Each row of a before or after table is a point. The points were changed in one or more steps. Then noise was added and the rows were shuffled. The steps act on columns, c1 being the first. Write out the steps. A step turns or swaps two columns, mirrors them in a line or flattens them onto one, adds a multiple of one to another, or multiplies or shifts one. Angles are multiples of 10 degrees, from the lower column toward the higher: turns from -170 to 170, lines from 10 to 170 but not 90. Use the fewest steps. Two steps may share a column if one is a turn and the other turns, adds or multiplies; they go together, in the order done. Otherwise the lowest column goes first.

Before (14 x 2):
[[-0.02  0.34]
 [-0.10  0.10]
 [-0.41 -0.88]
 [-0.18 -0.06]
 [-0.36  0.30]
 [ 0.19  0.13]
 [ 0.08 -0.40]
 [-0.20 -0.37]
 [ 0.33  0.45]
 [ 0.76  0.52]
 [-0.25 -1.10]
 [-0.12  0.35]
 [ 0.34  0.21]
 [ 0.04 -0.20]]
After, 14 rows:
[[-0.89 -0.41]
 [ 0.32 -0.12]
 [ 0.33  0.01]
 [-1.12 -0.26]
 [ 0.09  0.20]
 [ 0.47  0.32]
 [ 0.26 -0.38]
 [ 0.55  0.78]
 [ 0.21  0.37]
 [-0.41  0.09]
 [ 0.10 -0.04]
 [-0.34 -0.19]
 [-0.02 -0.16]
 [-0.24  0.03]]
Steps: swap c1 and c2

Before, 12 rows:
[[ 0.33 -0.20  0.66  0.88  0.44 -0.59 -0.03  0.21]
 [-0.09  0.14 -0.25  0.03  0.80 -0.79 -0.53  0.57]
 [ 0.07  0.01 -0.59 -0.18  0.42 -0.32  0.10 -0.32]
 [ 0.91  0.60  0.25  0.13 -0.06 -0.41 -0.09 -0.55]
 [-0.77  0.08 -0.32 -0.02 -0.15 -0.47 -0.19  0.34]
 [ 0.27 -0.18  0.05  0.43 -0.85  0.15  0.17  0.27]
 [ 0.31  0.60 -0.29  0.22 -0.50  0.27  0.36  0.54]
 [-0.10  0.54  0.11  0.73 -0.10 -0.03  0.93  0.32]
 [ 0.04  0.90 -0.44  0.35 -1.05 -0.48 -0.45  0.07]
 [-0.20  0.14  0.33  0.18  0.25  0.34 -0.06  0.22]
 [-0.09 -0.36  0.33 -0.28 -0.46 -0.64  0.17 -0.09]
 [ 0.21 -0.21  0.33  0.26  0.86  0.29  0.27 -0.34]]
After:
[[-0.54  0.52  0.11  0.49 -0.08 -0.07  0.95  0.32]
 [-0.03 -0.18  0.06  0.51 -0.86  0.17  0.13  0.27]
 [ 0.11 -0.38  0.32 -0.29 -0.48 -0.64  0.16 -0.13]
 [ 0.15  0.02 -0.67 -0.12  0.44 -0.28  0.09 -0.33]
 [ 0.64  0.59  0.24  0.71 -0.05 -0.39 -0.15 -0.56]
 [ 0.13  0.59 -0.29  0.39 -0.46  0.30  0.42  0.50]
 [-0.02 -0.24  0.32  0.34  0.86  0.27  0.28 -0.31]
 [-0.16  0.92 -0.44  0.29 -1.03 -0.49 -0.45  0.07]
 [-0.62  0.11 -0.31 -0.52 -0.16 -0.49 -0.17  0.30]
 [-0.31 -0.21  0.72  0.90  0.46 -0.57 -0.04  0.18]
 [-0.06  0.12 -0.21 -0.09  0.77 -0.79 -0.50  0.56]
 [-0.29  0.17  0.28  0.01  0.25  0.37 -0.10  0.18]]
Steps: turn c1 and c4 by 40 degrees

Before:
[[-0.38  0.21 -0.22  0.37 -0.35  0.01  0.22  0.29  0.37  0.05 -0.41  0.19]
 [ 0.27  0.20  0.89 -0.41  0.46 -0.35  0.91 -0.08  0.56 -0.50  0.07 -0.29]
 [ 0.58  0.95 -0.13  0.50  0.27 -0.07  0.42  0.37  0.76  0.78 -0.32  0.31]
 [-0.41 -0.28  0.09 -0.67 -0.65 -0.20 -0.21  0.31  0.66  0.00  0.55  0.47]
 [ 0.89 -0.13  0.39  0.53  0.49  0.26  0.15  0.66  0.79  0.55 -0.61  0.15]
 [ 0.54  0.00  0.41 -0.51 -0.29 -0.12  0.72  0.73  0.30  0.27 -0.61 -0.54]
 [-0.12 -0.09  0.30 -0.01  0.39  0.48  1.03  0.56 -0.34 -0.47  0.64  0.11]
 [ 0.40  0.00 -0.25  0.61 -0.71 -0.39  0.36  0.73  0.47 -0.40 -0.21 -0.50]
 [ 0.68  0.45 -0.33  0.02 -0.40  0.17 -0.20  0.09 -0.44 -0.31  0.07  0.50]
 [-0.18 -0.26 -0.29  0.03  0.28 -0.57  0.39  0.98 -0.53 -0.37 -0.52  0.01]
 [ 0.50 -0.31 -0.09 -0.50 -0.15 -0.28  0.16 -0.35  0.34  0.38  0.10  0.66]
 [ 0.33  0.61 -0.43  0.36  0.45 -0.14 -0.05 -0.22 -0.07 -0.06  0.00 -0.28]
 [-0.11  0.92  0.63  0.08 -0.15 -0.51  0.60  0.06 -0.53  0.27  0.04 -0.45]]
After:
[[ 0.35 -0.32 -0.09 -0.49 -0.15  0.46  0.15 -0.34  0.33  0.39  0.09  0.65]
 [ 0.38  0.20  0.89 -0.43  0.48  0.21  0.90 -0.07  0.55 -0.50  0.04 -0.29]
 [ 0.17  0.95 -0.12  0.49  0.28  0.58  0.41  0.39  0.76  0.78 -0.31  0.30]
 [ 0.22 -0.01  0.39 -0.53 -0.30  0.52  0.71  0.73  0.31  0.27 -0.62 -0.54]
 [-0.07  0.21 -0.23  0.38 -0.34 -0.37  0.24  0.29  0.36  0.06 -0.42  0.19]
 [-0.12 -0.13  0.39  0.54  0.50  0.95  0.14  0.65  0.80  0.56 -0.59  0.15]
 [ 0.47  0.93  0.62  0.08 -0.15 -0.20  0.60  0.05 -0.52  0.26  0.02 -0.48]
 [-0.06  0.44 -0.33  0.03 -0.42  0.72 -0.19  0.10 -0.43 -0.26  0.05  0.50]
 [ 0.13 -0.31  0.10 -0.70 -0.67 -0.44 -0.21  0.30  0.65  0.00  0.53  0.47]
 [-0.47 -0.10  0.30 -0.01  0.39 -0.01  1.03  0.55 -0.36 -0.46  0.64  0.11]
 [ 0.44  0.01 -0.25  0.61 -0.69  0.32  0.36  0.72  0.50 -0.37 -0.20 -0.51]
 [ 0.53 -0.26 -0.28  0.04  0.29 -0.27  0.41  0.99 -0.53 -0.38 -0.52  0.02]
 [ 0.21  0.61 -0.43  0.37  0.47  0.30 -0.05 -0.19 -0.06 -0.06  0.01 -0.28]]
Steps: turn c1 and c6 by 80 degrees
